Each point is reached from the start by the listed moves, each made once or not at all, plus a little noise. Say if it took an odd or an even number of moves. Then give how often each move was made.

Moves:
(1): [35 25 12 28]
(2): [-36  37   4  21]
(3): [  5  29  -2 -27]
Start: [ 7 11  9 -7]
Points:
[ 7 12  8 -8] => even (0, 0, 0)
[ 10 102  23  16] => odd (1, 1, 1)
[ 13  39   6 -34] => odd (0, 0, 1)
[-30  49  13  15] => odd (0, 1, 0)

Moves:
(1): [ 42  37  20  40  -1  -1   5   3  -7 -38  10]
(2): [-35  58 -11 -18  18   6  48   4  22  11 -21]
(3): [ 26 -31  45 -34 -32 -20  27 -22   2 -14 -30]
(4): [ 21 -10  39  23  24  16  16 -24  13  15   6]
(5): [  1   1 -25  -8  27 -14 -11 -24 -16  14   9]
(6): [-14  -4  37 -11   5  24 -19   7 -56  -3 -58]
(7): [  4  -3  -8   2   4  16  31 -13 -23  12  12]
(8): [  4   1 -26  -2  22   3   6  50  16 -12 -34]
(9): [ 34  -1  -5 -27 -11  28  -1  -8  33  30   4]
(10): [ -8   1  -6   4 -30 -56   4  18 -11  29 -22]
(11): [  7 -17  19 -32  11  11 -18  27 -13   3  20]
Start: [-26 -16   2 -17  18   3 -21 -33   8  -8   1]
Points:
[ 69 -21  81   6  34  -1  33 -24  30 -54 -53] => even (1, 0, 1, 1, 0, 0, 0, 1, 0, 0, 0)
[ 20  61 -16 -48  33   6  54  48  31  24 -34] => odd (1, 1, 0, 0, 0, 0, 1, 1, 1, 1, 1)
[ 16 -61  31 -84  27  13  20  13 -14 -21 -31] => even (0, 0, 1, 0, 0, 0, 1, 1, 0, 0, 1)
[  16   63   50  -11   49   26   37   14   13   25 -111] => odd (1, 1, 0, 1, 0, 1, 0, 1, 1, 1, 0)
